Each row of a before or after table is a point. The points were changed in one or more steps. Then noise was added and the rows were shuffled. The steps act on columns, c1 being the first. Write out the steps. A step turns or swaps two columns, mirrors them in a line or flattens them onto one, adds a multiple of one to another, or multiplies or shifts one. Angles are multiples of 10 degrees, from the lower column toward the higher: turns from -170 to 170, lines from 10 to 170 but not 90. Use the fewest steps. Two steps may share a column if one is a turn and the other turns, adds or multiplies; they go together, in the order done. Otherwise the lowest column goes first.
In the rows, 128 means zero.

Before, 11 rows:
[[109 112]
 [100 114]
 [176 133]
 [148 148]
 [143 145]
 [123 111]
 [125 111]
 [115 114]
 [137 109]
 [105 120]
 [161 116]]
After (11 x 2):
[[ 80 144]
 [180 107]
 [211 140]
 [ 69 136]
 [167 112]
 [121 145]
 [ 95 142]
 [ 59 141]
 [151 147]
 [248 122]
 [115 146]]
Steps: multiply c1 by 2.5; multiply c2 by -1

Before (9 x 6):
[[249 142 107 118 134 125]
 [121 149 140 124 102 125]
 [103 155  93 122 139 122]
 [127 132 116 140 111  90]
 [116 116 152 127 131 112]
 [122 120 135 139 123 117]
 [122 156 137 141 135 101]
 [105 142 130 105 126  88]
 [142 142 149 139 129 119]]
After (9 x 6):
[[ 49 160  36 143 132 128]
 [155 137 131 130 124 101]
 [111 151 134 109 144  64]
 [140 174 126 110 117  88]
 [142 143 131 121 128 107]
 [140 160 153 150 135  62]
 [141 167 109 118 121 117]
 [146 167 133 121 153 124]
 [111 175 168 139 120 120]]
Steps: turn c1 and c3 by -120 degrees; shift c2 by 20; turn c4 and c5 by -160 degrees; multiply c6 by 1.6

Before:
[[137 103 127 150 127 110 175 156  90 160  86]
 [159 137 119 135 150 184 203 153 176 103 137]
 [106  81 196 144  83 115 105 167  89 131  70]
 [120 110 115 143 132 144  94  34 144 127 151]
 [ 68  86 105 169  84 149 205 158  70  54 128]
 [119 118 141 108  81 175 191  66 138  54  95]
 [139 107 122 110 125 167 129  93 131  75  38]
 [122 152 159 106 199 155 178 161 168 161 117]
 [112  42 110 197 151  60 107  70 140 151  91]]
After:
[[ 84 111  97 169  50 128 140  52 226 152 126]
 [140 120  96 112 132 148  78 110 205 191  39]
 [125 108 181 144  75 171 145 103 180  97  71]
 [137 118 139 149 132 117 119 134 224  86  84]
 [ 84 136 128 109 184 168  63 132 160  82 115]
 [156 128  80 134 165 156  54  94 159 125 141]
 [138 125 100 109  81 169  75 113 204 223  95]
 [ 98  95 169 197 135  69 113 183 135 155  90]
 [114 124 109 143 126 129 141 185  71 203 150]]
Steps: multiply c1 by 1.3; turn c1 and c5 by 30 degrees; multiply c2 by 0.4; turn c3 and c6 by 50 degrees; add -1 times c11 to c7; turn c7 and c9 by 120 degrees; turn c8 and c10 by -130 degrees
